Each row is a point. The points of each table are mixes of a few directions, plus a little noise. Count the directions of each table, and those that both share. Where both have some left over, give the other angles between the two spaces (their principal angles), to ten degrees, smallest first.
In the rows, 128 means zero.

First (6 x 3):
[[128 188 171]
 [123  47  69]
 [128 167 156]
 [129 168 159]
 [127  42  67]
 [128 152 145]]
Second, 5 rows:
[[124  55  73]
 [130  87 103]
 [148 141 177]
 [130 218 192]
 [106 140  96]]
Directions: first 1, second 2, shared 1

First (5 x 4):
[[162 249 156  59]
 [133 145 131 116]
 [111  68 112 164]
 [122 109 123 138]
 [110  71 114 162]]
Second (8 x 4):
[[ 10 134 176 205]
 [ 71 132 151 166]
 [ 85 130 144 156]
 [138 128 123 124]
 [134 127 126 123]
 [184 126 106  92]
 [206 124  97  76]
 [195 123 104  85]]
Directions: first 1, second 1, shared 0; angles 70

First, 5 rows:
[[121 148  97 200]
 [145 119 182  60]
 [116 109 103  99]
 [160 150 216 108]
 [ 99 116  40 169]]
Second (8 x 4):
[[148 197 149 140]
 [100 175 141 142]
 [127 138 144 136]
 [117  31 114 118]
 [162 163 125 124]
 [171  84  78  92]
 [ 55 183  58 102]
 [147  51 210 166]]
Directions: first 2, second 3, shared 1; angles 70

First (7 x 6):
[[118 150 154 100  46 183]
 [119 135 142 107  83 162]
 [203 237 124 237 131  58]
 [104  78 118 100 165 129]
 [150 134 106 172 191  73]
 [107  91 126  98 139 141]
 [ 95  75 126  82 141 152]]
Second, 9 rows:
[[159 123 129  94 136 117]
 [206 103 148 103 162 142]
 [185  79 152 147  93 108]
 [ 90 132 111 116  66  74]
 [  7 180  83 117  72  80]
 [200 106 148 113 170 152]
 [131 107 144 182 116 144]
 [114 115 138 180 110 138]
 [ 60 208  98 100 228 196]]
Directions: first 2, second 3, shared 0; angles 70, 80

First, 9 rows:
[[123 132 118 115 117  89 132 147]
 [131 133 113 144 126 113 133 124]
 [145 101 110 120 186 153  93   7]
 [131 134 112 140 123 104 136 133]
 [107 143 155 136 122 183 115 143]
 [125 128 140 120 117 127 135 155]
 [120 140 144 146 118 162 129 148]
 [151 110 129 122 122 107 155 149]
 [117 131 133 111 119 115 124 145]]
Second:
[[127 156 141 118  91 160 141 135]
 [114 101 113 125 136  92 142 120]
 [124 132 145 101 101 145 138 134]
 [104  93 131 138 111 122 113 114]
 [179 164 149 154 190 126 121 132]
 [112 123 122  94  99 157 111 141]
 [136 129  97 168 169  95 128 122]]
Directions: first 4, second 5, shared 1; angles 30, 60, 60

First:
[[  9  26 165  91 100  93 116  51 168]
 [ 76  77 144 109 123 115 124  87 152]
 [104 142 141 134  78  97 114 153  97]
 [159 129 114 128 168 154 140 117 147]
 [246 179  83 147 224 198 158 143 148]
 [164 134 113 129 168 155 140 122 146]
 [ 97 113 140 123 105 110 121 122 125]
 [170 224 125 165  60 103 112 228  43]]
Second (9 x 9):
[[232 137 181 153  24 168 208 104 104]
 [ 26 168  63  93 127 144  86 108 115]
 [ 40 121  83 106 210 100  61 144 147]
 [ 36 122  80 107 206  99  63 141 143]
 [176 116 157 144 118 128 154 134 131]
 [155  78 158 151 211  81 110 164 164]
 [152 144 136 128  78 153 155 113 111]
 [120 151 117 119  92 148 137 111 114]
 [218 113 176 155  89 136 179 131 126]]
Directions: first 2, second 2, shared 0; angles 70, 70

First, 8 rows:
[[175  80 122 142 172 105  52 136  67 100 113]
 [176 127  89 133  86 161 142 184 113  87 145]
 [ 29 163 186 110 158 134 166  52 199 133 127]
 [ 50 110 151 124 114 114 174 138 123 106 107]
 [194 140  82 116 146  76 126 147  96 126 120]
 [195 131  64 136  97 146 124 118 193 161  98]
 [ 85 120 193 137 161 111  81  84 118 208 136]
 [121 152 139 128  91 175 157 167 116 103 176]]
Second (11 x 11):
[[124 172 138 166 169 168 141 117 120 131  99]
 [ 95 201 148 124 172 215 117 118 128 124  99]
 [155  88 118 147 107  76 141 130 127 131 143]
 [188  43 107 188  96  18 167 128 116 136 148]
 [159 143 131 240 176 121 181 110 105 136  94]
 [ 71 172 140  29 123 201  73 138 146 116 133]
 [115 170 138 144 160 172 131 120 124 126 106]
 [165 118 123 221 151  95 173 116 111 138 112]
 [107 123 128  62 102 137  95 138 141 121 147]
 [123 108 124  84 103 113 110 136 136 126 148]
 [109  75 116   7  51  90  74 155 152 122 181]]
Directions: first 6, second 2, shared 0; angles 50, 80

First (11 x 12):
[[115  91 121 131  61 184   7 114 189 185 217 103]
 [125 113 136 103 102 191 119  73 122 207 180 104]
 [124 109 131 114  94 180  90  93 141 189 183 108]
 [132 135 137 108 141 147 178  94  95 159 123 122]
 [125 117 130 119 109 159 108 106 135 164 160 116]
 [135 152 128 137 172  75 190 157 101  68  63 150]
 [132 141 124 143 150  85 144 163 127  75  88 145]
 [138 159 135 124 186  82 234 137  74  83  52 149]
 [127 125 129 126 122 137 122 121 130 140 138 124]
 [135 153 127 140 172  68 186 164 104  60  59 151]
 [120 113 111 163 100 101  31 185 190  80 144 135]]
Second, 8 rows:
[[144 147 139 159  97 120 137 102 149 148 116 145]
 [138 137 143 155 115  93 144 149 136  97  95 135]
 [161 155 184  86 124 175  65  57 121 189 155 125]
 [ 83  28 117  85 125 166 150 179  77 117 181  36]
 [164 172 170 121 100 163  83  47 146 204 144 147]
 [ 96  76  93 144 121 109 177 188 118  86 124  99]
 [ 90 125  38 139 169 119 160 158 143 108 134 161]
 [155 183 142 135 172  77 106 141 135  72  74 175]]
Directions: first 2, second 4, shared 1; angles 90

First, 10 rows:
[[139 115 128 140 116 112 115 138 137 131 144 114]
 [136 119 128 136 120 116 119 135 135 130 139 118]
 [ 91 172 129  89 166 183 172  96  97 119  76 175]
 [175  72 127 179  78  57  72 170 168 140 196  68]
 [ 93 170 129  90 165 180 170  97  98 119  78 173]
 [100 161 129  98 157 170 161 103 104 121  88 164]
 [123 134 128 123 133 135 134 124 124 127 121 134]
 [159  92 127 161  96  82  92 155 154 136 171  89]
 [167  82 127 169  87  70  82 162 161 138 183  79]
 [ 97 164 129  95 160 174 165 101 102 120  84 167]]
Second:
[[128 128 129 126 131 140 134 126 124 127 128 132]
 [178  67 129 162  93 158 123 151 141 132 198  98]
 [113 145 128 113 143 145 143 117 117 125 107 146]
 [ 65 205 127  87 170  80 130 101 115 125  40 164]
 [131 126 126 146 112  40  82 148 154 136 133  98]
 [156  94 129 141 114 176 141 134 126 128 167 120]
 [ 96 167 125 120 138  36  93 129 140 132  85 124]
 [157  92 131 129 125 249 179 121 106 121 168 143]]
Directions: first 1, second 2, shared 1

First, 8 rows:
[[ 86 111 221 144 178 203 135  92 210  65 144  60  87 159]
 [170 145  62  87 112  74 117 124 108 139 129 157 139 101]
 [142 134  82 137  92  91 128 162  66 178 113 172 159 116]
 [ 90 114 161 190 109 157 143 170  86 169 110 139 147 150]
 [187 151  49  58 122  61 110 103 130 119 138 151 130  91]
 [177 148  48  83 105  62 115 127  98 147 128 167 145  95]
 [ 54  99 249 195 163 228 147 128 175  98 129  69 102 177]
 [118 124 152 131 142 148 129 117 151 110 133 109 116 136]]
Second, 9 rows:
[[ 74  78 128 118 175 169 120 123 153 132  58  34  58 139]
 [129 162 152  81  88 123 113 124 139  72 118 164 117 148]
 [ 78 111 133  61 171 130 127 135 103 121  92 122  98  90]
 [135 159 110  53 145  98  85  81 161  35 126 116  94 106]
 [168 144 144 203  70 127 158 159 104 182 176 192 196 155]
 [118 175 155  98 106 117  90 107 138  31 130 152 119 136]
 [106  87 108 118 174 143 133 124 137 156  95  68  92 115]
 [129 116 129 240 143 134 143 147  91 182 172 127 184 118]
 [216 119  93 181  81 112 182 153 126 241 183 176 193 144]]
Directions: first 2, second 5, shared 1; angles 40

First, 11 rows:
[[113 151 126 103 198 120 106 128  97  88  81 164 143 103 128  90 140 131]
 [149 124 139 124 105 152 154 122 125 112  65 140 129  94 131 128 130 145]
 [110 151  99 138 195 135 128 138 145 109  99 165 190 126 109 121 161 104]
 [112 104 152 182  90  99 128 134 135 162 200  60  80 124 151 192  80 157]
 [104 149 111  64 180 139 110 133  87 113 102 155 101 149 126  84 147 139]
 [136  73 157 187  32 131 170 120 150 174 170  47  71 139 139 211  80 156]
 [121  84 127 160  76 148 166 122 150 167 155  78  96 178 114 181 118 130]
 [106  67 145 190  90 119 158 118 142 163 183  52  79 177 119 197  90 138]
 [152 151 139 107 182  92  78 113 110  76 104 184 181  98 125  52 137  94]
 [137 201  94  78 139 142 105 163 138 133 128 176 167  89 150 103 166 125]
 [170 152 117  76 123 131 100 120 130 110 123 185 171 140 119  51 159  84]]
Second, 11 rows:
[[139  87 147 128 140 114 120  93 113 105 122 132 128 178  97  87 122  96]
 [132 153 137 141 124 128 132 143 133 118  98 132 139  56 154 151 120 155]
 [110  64 164 164 181  49  75  84 101 114 214  98 106 219  95  88  88  77]
 [ 91 103 142 135 194 119 132 113  88  95  79 121  99 132 117 127 114 148]
 [179 135 132  90  81 140 122 114 132 120 114 159 144 125 126  81 142 107]
 [137 178  96  93  93 178 154 162 145 148  97 149 140  88 148 147 160 153]
 [172 106 146 149   7 120 135 125 162 179 213  85 104 142 143 158 102 121]
 [146 173  79 112  69 193 170 164 181 171 117 145 166 112 134 165 177 130]
 [ 85 116 149 151 232  50  63 114  88  96 178 122 123 150 123  97 100 110]
 [ 93 136 124 106 138 125 120 146 100 147 157 100  70 137 147 147 116 165]
 [126 158  94 138 142 192 185 149 159 114  20 164 184  71 121 163 169 144]]
Directions: first 6, second 6, shared 6

First:
[[ 80  84 121 107  36 140 121 104 171 153 135 101 143 180 168 110 160  70
  117 104]
 [142 139 174 141 219  65 142 106  49  60 138 159  33  66  75 115 142 161
  186 147]
 [117 125 136 132  99 121 103 150 157 140 128 126 155 168 116 115 143 125
  134 132]
 [129 135  54  87 117 153  71 176 167 134 172  58 177 189  60  76 158 144
  121 146]
 [155 156 109 157 132 189 154 110 135 169 100 150 134  65 239 219  73 131
   72  73]
 [150  95  60  47 139 154 200 120 100 114 150  60 187 145  35  51  93 117
   99 201]
 [130 151 127 166 113 163 108 123 154 162 109 150 119 101 222 200 116 129
  102  69]
 [122 136 249 190 169  38 126 133  92  90  91 221  75 106 108 137 138 149
  196 148]]
Second:
[[ 63 118 221 141  68  74  71 137 138 156  93 198 119 136 160 143 182 106
  188 136]
 [128 175  56  94 127 170  28 201 167 168 154  89 183 147 100 131 158 172
  121 135]
 [176  99 123 169 137 144 237  91 137 102 113 114 143 149 145 123  52 107
   71 109]
 [141 135 193 146 171 106 187  97  61 122  81 202  97  40 159 170  86 135
  143 150]
 [ 79 112  86  65  90 148  90  92 117 142 165  89  86 108 154 121 189  94
  142 106]
 [188 169  46 151 224 150 102 138 130  68 195  61  66 125  86 123 131 183
  110  76]
 [130  72  99 133  63 158 202  84 173 127 133  77 156 194 160 101  97  66
   70  95]
 [121 143 200 124 145  74 108 182 103 137  88 193 176 124  61 111 128 161
  179 215]]
Directions: first 5, second 6, shared 5

First, 9 rows:
[[174 169 142  97 150 148 146 128 145 137 131 123 155 129  71 182 125 121
  121 109 147 125 147 143]
 [128 147  98 144 121 114 134 102 112 116 140 176 120 129 166 137 115 107
  154 112 111 111 127 147]
 [147 123 117 102 124 123 115 152 152 133 119  87 154 100 127 116 132 160
  130 140 153 146 122 124]
 [100 109 105 144 102 103 102 124 120 120 138 163 108 137 162 101 113 135
  139 142 121 114 124 128]
 [131 125  84 146 118 105 135 111  94 117 134 166 114 126 191 101 135 109
  146 129 126 122 121 139]
 [135 125 113 115 119 118 109 124 148 130 154  82 135 105 139  91 110 162
  129 117 137 151 125 105]
 [ 95 125 166 139 134 146 128 145 151 126  86 130 138 122 106 176 130 128
  141 139  98 115 116 142]
 [161 138 129  96 127 127 118 138 132 140 149 137 133 154  75 136 123 135
  100 135 169 121 154 128]
 [ 81  91 196 169 158 167 166 126  99 133 100  88  95 150 113 113 168  95
   92 128  90 147 116  96]]
Second, 10 rows:
[[115 107 137 168 172 136 126 118 126 141 133 175 139 148 164 129 106 122
  101 148 144 125 141 144]
 [137 143 121  97  94 122 129 136 129 118 124  92 120 112 101 128 145 133
  149 113 116 130 119 114]
 [138 143 121  99  95 122 129 135 129 119 125  93 120 113 102 127 144 133
  149 113 116 130 119 116]
 [ 95  76 151 232 241 148 122 103 125 161 140 249 155 179 220 128  72 113
   57 179 169 120 159 171]
 [135 140 123 104 102 123 129 134 129 121 125 100 122 116 108 128 141 132
  145 116 118 129 121 118]
 [137 143 122  99  96 122 130 135 129 119 124  95 120 114 103 128 144 132
  148 114 117 130 119 116]
 [131 132 127 119 118 126 128 130 128 126 127 118 126 124 120 128 133 129
  134 123 124 129 125 124]
 [133 136 125 113 112 125 130 132 128 123 127 111 124 121 115 128 136 131
  138 120 122 129 123 121]
 [139 146 120  93  91 121 130 136 129 117 124  88 119 111  98 128 147 134
  152 111 115 131 117 113]
 [119 114 134 156 159 133 126 122 127 137 132 161 135 142 153 128 113 124
  108 142 140 126 136 139]]
Directions: first 6, second 1, shared 0; angles 60
